Rows are points. Examples show where two turns around zero, p and q, send a point. Where does a point land after both, in the order given? Backwards means that the second turn is done in reverse. Each puzzle has new turns, and all numbers are rounded.

Turn p:
[-2.1  0.2 -3.8] => [ 1.4  0.1 -4.1]
[-3.3 -1.3  3.8] => [-5.1 -0.7  0.1]
[ 5.1  4.0 -1.9] => [5.3 3.4 2.5]
[0.3 1.4 3.2] => [-2.0  1.6  2.4]
[3.7 0.6 0.4] => [2.2 0.3 3.0]
[-3.7 -4.9 -1.7] => [-1.8 -4.7 -3.9]
Turn q:
[1.0 2.9 5.9] => [-3.7  5.4 -1.1]
[3.0 1.5 1.6] => [0.7 3.6 0.3]
[-0.3  2.0 -3.4] => [ 2.9 -1.3 -2.4]
[-1.9 -1.5  2.5] => [-3.3 -0.5  0.8]
[ 0.4 -0.3 -6.7] => [ 5.5 -3.8 -0.6]
[-2.3 -4.6  0.1] => [-2.2 -3.6  3.0]
Where do these land?
q, then p: [-3.7 -2.6 -0.3] => [-2.4 -3.6 -1.4]
p, then q: [ 4.7 -3.7 -2.9] => [0.9 2.1 6.2]
p, then q: [-1.5  1.4 -2.3] => [ 2.8 -0.4 -1.2]
p, then q: [-3.6  2.4  1.4] => [ 0.0 -1.8 -4.2]
p, then q: [4.1 2.5 3.9] => [-4.0  4.5 -1.2]

Turn p:
[ 3.5 -3.3 -4.7 -1.8] => [ 3.8 -1.2 -4.7 -3.2]
[ 1.6  3.0  4.1 -0.8] => [-2.2  3.9  2.7 -1.2]
[ 0.2  2.1  2.3 -5.0] => [-3.0  0.5  2.2 -4.5]
[-0.4 -2.2 -1.0 -1.8] => [ 1.3 -2.2 -0.2 -1.7]
[-2.8  0.2 -2.1  4.8] => [-0.1 -1.5 -1.5  5.6]
[-3.2 -3.7 -0.2  6.5] => [ 3.7 -2.1  0.9  6.9]
[ 1.1  3.9  1.5 -1.9] => [-3.5  2.5  0.5 -1.9]
Turn q:
[-3.6  4.2  0.7 -7.1] => [ 2.2  8.7 -0.6  1.0]
[-0.2 -2.3  1.2  7.1] => [-3.7 -5.3  3.1 -2.3]
[ 1.2  1.9 -0.6  2.2] => [ 1.3 -1.6  2.4  0.5]
[-2.6 -2.7 -1.5  2.0] => [-4.3 -1.0  0.1  1.1]
[ 1.2 -3.0  4.7 -1.4] => [-0.1 -0.1 -3.1 -5.0]
[ 0.7 -0.7 -0.4 -2.4] => [ 0.8  0.9 -2.3  0.5]
[ 3.3  2.7 -4.2 -0.3] => [ 3.8 -1.6  0.5  4.3]
Where do these land?
q, then p: [-0.1  2.4  2.1 -5.2] => [-3.4  3.4 -3.3 -1.8]
p, then q: [-4.7 -4.4  1.8 -2.1] => [-1.5 -1.8 -4.2 -5.1]
q, then p: [ 2.6  3.6 -1.4  2.4] => [ 3.5  3.3  2.1 -0.2]
q, then p: [-1.5 -1.1  3.8  2.6] => [-1.4 -2.6  2.8 -2.9]
q, then p: [ 7.0  0.7 -4.9 -2.2] => [ 6.4  3.1 -4.9  1.7]
q, then p backwards: [-2.3  1.0 -0.6  0.7] => [-0.6  1.4  2.1  0.6]
q, then p: [-1.0 -2.3 -0.7  4.0] => [ 1.4 -3.4  2.9  1.0]

Turn p:
[-1.7  2.0  1.9 -4.8  1.2 -2.3] => [-0.4  2.1  1.8 -4.9  2.3 -1.8]
[ 5.8 -2.7 -6.0  3.2  0.2  2.4] => [-1.6 -3.3 -6.7  5.7  0.6  1.4]
[ 0.3  1.6 -6.0  4.0 -2.0  0.2] => [-3.9  1.1 -1.5  6.2 -1.1 -0.6]
[-0.4  3.5  4.3  0.0  0.4 -1.2] => [ 3.0  1.5  2.2 -1.8 -1.0 -3.5]
[ 2.2 -4.6 -2.4  3.0 -1.4 -1.5] => [-0.4 -3.8 -0.3  4.6  2.1  2.3]
[-2.2  1.1  3.9 -4.1 -2.3  2.1] => [-0.6 -0.7  2.3 -5.7 -2.9 -0.7]
[-4.0 -1.0  4.2 -1.4  3.9  0.3] => [ 3.7  3.0  2.1 -4.0  0.2  2.9]
Turn q:
[ 0.8  4.5 -1.3  2.9  0.6 -0.9] => [-2.1  2.2 -2.9 -0.7  0.6  3.7]
[ 0.8  0.8 -1.5  5.1  1.7  3.2] => [ 3.3  0.8 -2.2  0.4 -0.8  5.1]
[-0.3 -3.4 -1.3 -1.9  0.4 -2.6] => [-1.1 -3.8  1.8  1.3  1.2 -1.5]
[-8.4  0.9  1.4  3.2  2.6 -0.3] => [1.7 4.9 4.2 3.4 5.1 2.7]
[-1.4  3.4 -2.9  0.6 -1.1  2.8] => [ 0.3  1.9  0.8 -3.9 -0.1  3.4]
[ 4.1 -1.9  2.4 -6.0  0.3 -0.4] => [-0.2 -2.9 -2.0 -1.6 -0.7 -6.8]
[ 4.5 -4.4  3.1 -3.9 -4.4 -1.8] => [-1.9 -3.4  0.2  1.0 -5.3 -6.6]
Where do these land?
p, then q: [ 0.2 -5.4  5.0 -2.2 -7.1  0.4] => [ 4.1 -2.6  3.9  3.4 -3.2 -7.0]
p, then q backwards: [-3.2  0.8 -5.4  3.1  1.0  1.0] => [-1.0  2.5  2.5  5.1 -1.4 -3.2]
q, then p: [ 1.7 -3.7  0.6 -5.4  5.8  2.8] => [ 1.6 -2.9 -2.7  0.8  8.3  0.4]
p, then q: [-2.0  3.8 -2.0 -1.9  1.4 -1.5] => [-2.7  3.0 -0.4 -1.2  3.5  0.2]
p, then q backwards: [-0.4  3.4  1.7  1.9 -1.6  0.2] => [-0.1 -1.8  3.0 -0.9 -2.6  0.9]
q, then p: [-2.9  0.8 -3.4  0.6  3.2 -3.8] => [ 3.3  3.4 -1.9 -1.0 -0.8  4.2]
q, then p: [-0.1  3.4 -0.6 -1.9  0.5 -0.9] => [-1.3  3.0 -0.1 -2.1  1.1  0.3]
p, then q: [ 2.3 -4.1  5.8  4.0  0.0  2.3] => [ 2.1 -4.3 -2.4  0.7 -6.8 -1.3]
p, then q: [ 4.2  1.1 -1.6  1.8 -3.1 -0.4] => [-1.5 -2.2  1.9  4.2 -0.1  2.5]

Turn p:
[ 1.8 -0.2 -0.1 -5.4 -2.3  1.4  0.7  2.1 -6.3] => [-1.2  0.6 -3.5 -2.8 -2.7  4.3  0.1  5.4  2.9]
[-2.7  2.6  0.2  3.3 -0.2 -6.8  0.8 -3.7  3.5] => [ 0.0 -2.4  0.8 -2.3 -0.4 -5.2  2.2 -5.2 -5.2]
[ 2.2 -2.7 -4.8 -0.4  0.3  0.8 -0.8  2.5 -2.4] => [-0.5 -0.5 -2.9  2.8 -0.6  4.6 -2.8  1.1 -0.8]
[-6.2  5.7  0.5  6.1 -0.7 -0.3 -2.7 -2.4  4.1] => [ 1.1  1.2  2.2 -0.9 -0.9 -6.2 -0.7 -9.5  1.2]
[ 2.2 -1.2 -0.8 -4.1 -1.7  2.6 -1.6 -1.4  1.6] => [ 2.0  2.2 -2.4  1.3  2.0  2.3  3.3  1.4  1.5]
[-1.2 -3.9 -0.2 -3.1 -0.4  1.8  2.8  4.0 -0.2] => [-2.8 -0.7 -2.0  3.4  0.1 -0.6 -0.4  5.0  2.1]
[ 1.7 -0.2 -1.4 -0.1  1.9  2.9  4.8 -0.9 -1.4] => [-2.9  2.1  2.9  2.1 -2.0  2.5  1.1  2.1 -1.0]
[-3.9  0.6  4.3  9.2 -1.4 -3.7 -2.0 -5.7  3.1] => [ 3.2 -5.8  5.9 -1.6  0.0 -5.2  1.6 -8.3 -0.6]
[ 5.5  1.0  1.9 -2.4 -0.4  0.8 -0.6  4.7 -0.2] => [ 3.8  2.6 -0.8 -0.8  0.2  0.8 -2.5  5.8 -0.3]
[ 0.5 -1.6  0.6 -3.2  4.8  0.7 -1.3  0.8 -1.9] => [-2.7  0.8  0.0 -1.4  4.2  2.6 -1.7  2.4  0.4]
Turn q:
[ 0.5 -5.0 -3.7  3.5 -1.6  1.2 -3.3  2.0 -5.9] => [-1.7 -0.2 -1.8 -0.2 -4.9 -6.7 -1.6  1.1 -5.0]
[-4.2  3.9  2.8 -2.9 -0.6 -2.4  2.2 -1.7  0.5] => [ 0.3  4.0  1.2  1.4  4.7  3.0  2.8 -2.0  0.8]
[ 0.8  0.1  2.2  0.3 -6.0 -2.2  0.3  0.7  1.7] => [ 3.4  2.7  3.0  1.1 -2.9 -0.6  1.1 -2.4  2.3]
[-0.1 -1.5  6.4 -0.3 -1.0 -3.2  1.0 -2.2  1.1] => [ 3.4  1.4  4.8  0.1  3.8 -1.2 -1.5 -2.0  1.8]
[ 1.8  2.9 -4.0 -3.8  3.5  5.1 -3.0 -3.7  0.6] => [-8.0 -3.0 -1.0 -3.3 -0.4  4.3 -0.1  0.6  0.6]
[ 2.8 -1.5 -2.8  6.4  0.1 -2.8 -3.6  3.3 -3.5] => [ 2.2 -2.1 -5.2 -1.4 -3.7 -6.4 -1.1 -2.3 -2.0]
[-3.8  0.8 -0.2 -2.8  2.4  2.5 -1.6 -0.5  5.0] => [-2.7 -2.4  1.5  0.2  2.6  2.1  4.6  3.0  2.3]
[-0.3 -0.7  1.0 -3.7  0.3 -3.8  4.2  0.0  2.5] => [ 4.3  2.5  1.8 -1.9  2.4  3.5  0.6  1.8  0.4]
[-1.8  1.0  1.2  0.7 -0.6 -0.1  4.4 -3.6  3.3] => [ 2.2 -1.2  3.1  2.4  2.1  4.4  0.9 -1.4 -0.9]
[ 4.3  0.0 -2.9  2.5  3.6  5.8 -0.6  5.6 -5.4] => [-3.5 -1.8 -7.6  1.6 -3.6 -2.3 -5.8  3.6 -0.4]
Where do these land?
p, then q backwards: [-5.9  0.5 -2.0  2.2  0.9  0.1 -0.2  0.6  3.1] => [-0.4  2.2  3.1  3.5 -1.0  1.1 -3.6 -0.9 -3.5]
p, then q: [ 0.7 -2.5 -3.2 -0.5 -3.3  0.9  0.9 -0.8  0.5] => [ 1.3 -2.0 -0.3  2.5 -3.3  0.7 -0.8 -0.1 -2.6]
q, then p: [ 0.0  2.5 -1.4 -2.7  9.3 -0.8 -0.4 -1.0  2.9] => [-6.1  2.8 -1.6  4.9  5.3  2.2 -1.5  2.2  0.6]
q, then p: [ 0.6  3.2  0.4 -2.5  3.8 -1.6  0.4  0.2  2.6] => [-2.1  3.9  0.1  3.3  3.0  0.7  0.4  0.8 -0.3]
q, then p: [ 2.6 -2.9 -2.1  9.0 -0.5 -4.6  2.2 -1.2 -2.8] => [ 3.4 -5.0 -1.4 -3.0 -1.0  8.8  1.8  0.1 -2.9]
p, then q: [ 1.3  2.9  0.2  2.8 -1.1  2.1 -3.3  5.0  0.7] => [-1.2 -1.8 -0.6 -3.6 -2.8 -1.3  0.5 -3.9  4.2]
q, then p backwards: [-1.7  2.9 -2.1 -2.6 -4.0  0.6 -4.7 -2.8 -5.5] => [-4.6  5.5 -3.8 -1.2  3.0  0.0  3.8 -3.0  0.1]
p, then q: [-1.2  1.4 -2.8 -0.6 -1.8 -0.6  2.1  2.7 -6.4] => [-2.5  2.4  2.1  1.5 -4.8 -0.9  4.9  1.3 -0.2]
q, then p backwards: [ 0.2 -2.9  2.2 -2.8 -4.2 -0.3 -2.1  2.8  1.8] => [-0.1  2.9  4.5  0.2 -1.8  3.8  2.9  0.6  0.4]
q, then p backwards: [-0.8 -0.3 12.1 -1.1  6.4  0.9  2.3 -1.6 -1.2] => [-1.6 -4.7  4.0  0.6  8.1  4.0 -6.3  4.4  4.1]
q, then p: [ 2.6 -0.2  1.1 -1.1 -4.3  1.0  1.5 -3.8  1.9] => [ 3.5  0.2  2.6 -1.3  0.7 -0.9  2.9  0.3  4.3]
p, then q: [ 1.7 -4.8 -2.6 -0.1 -1.2  2.2  1.4 -0.1  2.3] => [ 2.0 -3.7 -2.0  3.7 -1.5 -1.3 -1.8 -0.1 -1.8]

Turn p:
[ 1.2 -1.2 -0.1 -1.7  4.1 -1.9 -0.1 -1.0  4.7  2.8 -0.7] => [-0.1 -2.4 -1.1  2.6 -1.7  0.9 -1.3  0.9  1.9  5.8 -0.5]
[-7.7  4.9  2.8  2.8 -1.9  3.0 -0.7  1.9 -3.6 -3.6  0.3] => [ 4.5  6.1  2.3 -2.2  5.2  0.3  1.8 -2.1 -4.0 -3.5 -3.3]
[-2.1  3.6  2.1  4.4 -2.7  4.9  3.5 -4.0 -2.4 -2.2  2.6] => [ 1.6 -0.4 -1.2 -3.8  7.0  3.3  2.8 -1.4 -3.8 -3.6  1.4]
[ 2.4 -2.9  1.1 -5.4  0.5  2.5 -4.3  2.8  0.1  4.3 -2.3] => [-3.7 -1.0  5.1  2.9 -2.8 -2.8 -0.5  5.4 -0.4  2.2 -1.3]
[ 1.2 -1.4 -2.9 -5.9  1.1 -4.2 -0.6 -3.1  1.6 -2.1  2.4] => [-3.5 -3.4 -2.4  0.1 -5.2  0.7  0.5 -3.5  1.5  1.3 -3.9]
[ 1.3  3.1 -1.1  7.3 -6.8 -0.4  0.0 -4.4  3.0 -0.8 -1.5] => [ 0.8  0.4 -2.3  2.4  2.0  4.0 -1.9 -4.4 -4.7 -3.2  7.5]
[ 2.4 -3.1 -1.9 -3.0 -2.1 -4.7  1.7  0.4  0.4  6.1 -0.3] => [-4.4  0.8 -2.1  2.8 -5.0 -0.6  2.9  2.1  3.0  2.1  3.3]
[ 3.3  5.8 -1.7  4.1 -1.5 -1.5  1.1 -3.5 -1.5  1.3 -2.6] => [-1.5  1.0  0.0 -2.5  2.0  0.8 -1.0 -4.7 -1.7  1.6  7.1]
[ 1.9 -1.6 -0.4 -2.2  2.4  2.3 -2.1  7.6 -0.3  0.3  2.4] => [ 1.7  0.3  4.3 -2.2 -3.9 -0.6 -1.8  5.6  2.6 -0.7 -2.4]
[-1.5  4.2  4.2  3.6 -2.2  1.1  2.0  0.6  0.6 -1.7  0.4] => [ 5.4  1.0  0.7 -1.1  2.7  1.3  2.4 -1.3 -3.3 -1.0  2.1]
[-5.3 -2.2  1.1  2.1  3.8  1.0 -2.3  0.1 -3.7 -2.7  3.9] => [ 1.7  1.4  1.3 -0.5  4.7  0.9  0.1 -0.8  4.3 -3.1 -6.1]
[ 0.5 -3.7 -5.6 -2.7  2.5 -1.2  2.7 -1.1  2.7 -0.2 -2.6] => [-3.0 -1.2 -6.2  0.2 -2.6 -1.7 -3.6  1.3  1.2  2.6 -1.5]
[ 2.2 -5.5  2.6 -3.5  2.9 -0.9 -0.9  3.7 -1.6 -1.4 -2.1] => [ 0.7 -2.6  1.7  1.3 -2.3 -6.5 -0.1  2.9  3.4 -0.2 -2.5]
Turn q:
[ 3.0  1.6 -2.7  1.4 -3.1  3.5  3.9 -1.7  3.8 -1.0  1.8] => [ 3.1 -2.5  4.5  3.0  0.8  2.4  1.7  3.3  0.0 -1.9 -3.3]
[-2.7 -1.6  0.0  1.8 -3.1 -0.9 -1.8 -6.3 -4.2 -2.4  2.8] => [-1.1 -2.6 -0.8  1.6 -3.5 -5.9  2.9 -3.2  1.5  1.0 -4.2]
[ 3.7  3.6 -2.3  3.0  4.8  0.7  4.0  1.9  2.0 -2.5  3.0] => [ 3.5 -1.5  2.8 -3.6  4.7  2.4  1.1  4.8  0.6  3.5 -1.7]
[ 3.7 -2.2 -2.8  0.3  4.0  2.4  2.2  3.0  0.8  0.8  2.3] => [-1.2  1.0  2.4 -2.1  1.5  2.7  2.1  5.3 -3.0  2.3  0.4]
[ 5.6  5.6 -2.2 -1.3  0.7 -5.4 -3.3 -0.5  0.7  3.3 -4.2] => [ 2.6  4.9  1.5 -3.0 -3.0  5.1 -6.4 -2.3  3.1  1.4 -2.0]
[-4.4  0.1 -3.9  1.6 -2.0  0.9 -1.5  2.4 -1.3 -3.3 -2.3] => [-0.1  3.5 -1.0  2.0  4.7 -3.3  0.8 -2.4 -1.5 -1.5 -2.6]
[-3.9 -2.0 -3.4  3.7 -1.7 -1.1  1.5 -1.9 -1.8 -3.7  0.7] => [-0.9 -0.2 -0.6  1.2  2.3 -6.1  1.5  0.7  0.6 -0.6 -4.8]
[-1.3 -0.8  1.4 -1.3  0.7  0.2  1.6  2.9  3.8  4.1  4.5] => [ 1.2  0.9 -0.4  0.6 -0.9  1.1  2.9  4.7  1.7 -1.0  5.5]
[-3.4 -0.5  5.8 -4.1  1.6 -4.5  2.2 -2.4  4.5 -3.6 -6.1] => [ 1.1 -4.9 -8.1 -1.9  0.5  0.4 -6.3 -0.4  0.5 -5.4  1.0]
[ 1.8 -2.8 -1.0  0.3  1.9  3.0 -0.1 -3.2 -5.4  5.0  0.1] => [-7.6 -0.2  2.7 -0.2 -3.0  1.6  2.2 -0.7  0.5  2.7 -0.7]
[-2.7  2.7  1.7 -2.6 -2.6  1.6 -2.6  3.3 -3.1  4.1  3.5] => [ 0.4  3.0  1.7  0.5 -1.2 -0.4  4.5 -4.3  1.8 -0.7  5.8]
[-1.3 -3.6  6.4  2.8  0.7  3.5 -3.6 -0.3 -0.2  3.8 -2.5] => [-4.7 -2.2 -2.1  5.5 -1.0  0.4 -2.0 -1.8 -0.8  3.5  5.2]
[ 1.5 -3.6  1.3 -0.7 -0.1 -5.3  2.7 -0.3 -3.5 -2.0 -5.2] => [-3.4 -1.2 -0.2 -4.2 -0.9 -3.5 -6.4 -0.3 -1.8 -2.3 -1.4]
[ 0.4  3.5  1.4 -4.8 -1.8  1.2 -5.1  3.2  3.8 -2.6  1.7] => [ 7.2  1.9 -2.3  0.7 -0.7  2.9  1.7 -3.2 -3.1 -1.1  2.8]
Where do these land?
q, then p: [-3.4 -1.5 -2.8  1.9 -5.1 -1.9  0.7 -1.3 -4.3  3.6  4.8] => [ 5.8  1.5 -4.2  2.3 -2.3  0.5  4.2 -4.2 -1.7  1.4  2.7]
q, then p: [ 2.4  2.6  3.6  0.1 -2.7  3.0  3.5 -4.2 -2.2 -1.0  5.0] => [ 1.1 -5.2 -3.7  4.4  0.3 -2.4  3.9  3.5  1.0 -2.3  1.5]
q, then p backwards: [ 4.0 -4.1 -4.4  0.3  3.4  1.4 -5.4 -4.5 -1.2 -2.1 -3.5] => [-5.1  2.3 -4.4 -7.2  1.0  1.2 -1.3 -2.5  4.4 -0.2 -0.5]
q, then p: [ 4.0 -1.8 -2.0  2.6  2.3  2.2 -6.3  5.2  0.5 -1.0  2.4] => [-2.7  3.4  4.5 -4.2  2.4  0.9  3.9  1.6  2.0  2.7  4.7]
q, then p backwards: [ 1.5 -3.8 -4.7 -1.0 -2.7  3.6 -2.7  4.0 -1.8  4.8 -3.8] => [-3.8  2.6 -2.9 -0.6 -6.1  0.7 -5.7 -0.2 -1.4  4.3 -1.9]
p, then q backwards: [ 2.9 -0.2 -0.3  0.0  2.7 -1.6  3.1 -4.3 -2.8  2.8 -1.8] => [-3.7  0.0  3.5  2.4  4.2  0.6  0.4  0.2 -3.7  1.1  0.9]
p, then q: [-1.6  5.0  5.1 -5.0  3.5 -3.8  2.5 -4.2  2.9  0.2 -0.5] => [-7.9 -1.3  3.9  0.2 -3.8  2.4 -1.9  2.9  4.5 -2.3 -0.9]
q, then p backwards: [-1.5  3.5  2.7 -1.8 -4.3  1.1 -2.3  2.4 -4.3 -3.2 -3.9] => [ 0.0  3.7  0.9  3.4 -1.5 -2.8 -2.8 -3.8 -2.0 -5.6 -2.5]
p, then q backwards: [ 1.3 -2.6 -0.8 -5.2  0.8  0.2  3.0  0.0  4.2 -3.5  1.6] => [ 1.3 -2.9  1.4 -1.6  1.5 -1.4 -0.2 -6.5  1.9 -3.4  1.5]
p, then q: [-2.5  4.0  2.6 -0.6  3.7  1.6 -0.5 -1.4  3.5 -0.1 -2.7] => [-5.2  0.9  1.9 -1.0 -2.3  3.0 -1.9 -1.1  1.8  3.2  1.4]
p, then q: [-2.8 -4.2  2.9  3.2 -1.3 -3.4  3.1  2.1  3.4  4.1 -0.5] => [ 3.1  1.8  5.7  1.1  3.3  0.5 -0.3  5.4  1.3  2.9 -1.1]
q, then p backwards: [-3.1  1.4  1.1  3.1  2.6  0.5  0.0  3.7 -1.4 -4.0  0.6] => [-0.9  1.3  2.8  2.3  2.8  1.3  3.3 -2.7 -2.0 -0.1 -3.7]
p, then q: [-1.1  1.7 -3.0  2.6 -2.9 -3.0  1.2  2.4  3.5 -0.5  2.3] => [ 3.0 -0.1  4.4  2.4 -0.3  2.0  3.1 -2.0 -1.2  0.0 -3.1]
